Every row gives one point. To make a cloud, some directions were put in groups of two or more. Within a group, all points are equally far from the middle, so they leave a hole (a ring in 2 directions, a hollow ball in 3). The other directions are filled evenly. Then the cloud was stretched, turned, moved and blurred a little. How many holes are there, and how many directions does each take, smallest first?

Cloud (14 x 2)
-15, 74
-19, -71
-32, -6
8, 4
10, -22
3, 0
-19, 34
-70, 6
-78, 14
-27, 44
-58, -24
-59, -21
-19, 21
-66, -3
Holes: 0

Cloud (21 x 3)
-36, 1, 60
41, -20, -7
-39, -2, 60
-61, -44, -2
62, 10, 21
24, -13, -41
-38, 15, -11
51, -31, 57
-60, -35, 17
-16, -32, 66
12, -40, 38
-39, -11, 61
46, 26, 36
-48, -44, 7
-70, -14, 15
-54, -27, 33
43, 8, -4
59, 1, 12
-3, -33, 71
-30, -51, -27
33, 31, 59
Holes: 1 (2)

Cloud (31 x 4)
-5, -73, 38, 15
-30, -48, 21, 67
-79, -20, -34, 22
-54, -35, 43, -28
31, 43, -41, 47
47, -28, 32, 33
-17, 22, 6, -56
-46, -68, 19, -32
29, -57, 13, -14
53, 10, -29, -32
-46, 3, 51, 14
30, 27, -54, 25
-4, -23, -4, 74
20, -44, -24, -24
45, 33, 26, 46
23, 52, -35, -39
-72, -8, -24, -38
-57, -29, -26, 52
-56, -41, 16, 65
50, 25, 36, 12
-20, 64, -41, -19
36, 27, 30, -25
3, -23, -50, 3
27, -52, -4, -23
-29, -32, -47, 12
-58, -18, 53, 15
-50, 29, 32, 39
16, 7, -50, 39
38, 26, -54, -1
-44, -62, -7, -35
-39, -45, 17, 68
Holes: 2 (2, 2)

Cloud (51 x 6)
1, 52, 29, 46, -9, -52
7, -28, 8, -25, 3, -81
3, 25, -87, -12, -49, 7
12, -62, 36, 12, -56, -42
-5, 65, -55, -14, -6, 39
23, -14, 16, 11, -91, -72
-25, 45, 26, 37, -19, 6
21, 84, -47, -32, 9, -10
8, 59, 40, 29, -36, -10
-53, -26, -10, -39, -55, -24
69, 26, -7, -44, -35, -34
63, 33, -84, 19, 12, -32
-31, -53, -7, 38, -22, -10
-14, -7, 89, -24, -26, -3
-39, 34, 2, 25, 9, 24
13, -45, 22, -14, -83, 6
-11, 47, -46, 2, 59, -38
-36, -46, 74, -4, -66, -36
-11, 51, -11, -54, -27, 33
-54, 13, -67, 18, -22, -25
-31, 38, 35, 47, -26, -13
13, -39, -47, -38, 5, -49
72, 44, -54, 29, 2, -31
-4, -36, -50, -25, 23, -47
-25, -10, -50, -34, -67, -23
59, 45, -49, -24, -44, -37
-1, 31, -14, 44, -5, -86
-43, 25, -28, -30, -33, -50
25, -26, -22, 58, -34, -9
4, 27, 49, -28, -62, 28
8, -51, -7, 45, -32, -13
-9, 3, 5, 66, -66, -69
6, 74, -5, -5, 0, -58
-26, -1, 2, -62, 31, -27
-27, 6, -89, 15, -48, -10
-47, 5, -70, 17, -48, -20
-17, -63, 51, 12, -46, -39
24, -33, -13, -32, -20, -74
6, 9, 3, -34, 59, -47
4, 9, -22, -51, 45, 47
-25, 24, 33, 59, -22, -41
17, 37, -69, -19, 50, 41
-12, 33, -11, 16, 17, 46
9, 17, -79, 29, -8, -69
-30, 51, 9, 17, -24, 28
-24, -45, -14, 50, -29, -12
15, 72, 13, 9, -8, -60
-45, 57, -13, -6, -16, 17
-5, 80, -33, -28, 8, -26
10, -6, -56, -55, -50, -1
-24, 55, -2, -5, -34, 35
Holes: 3 (2, 2, 2)
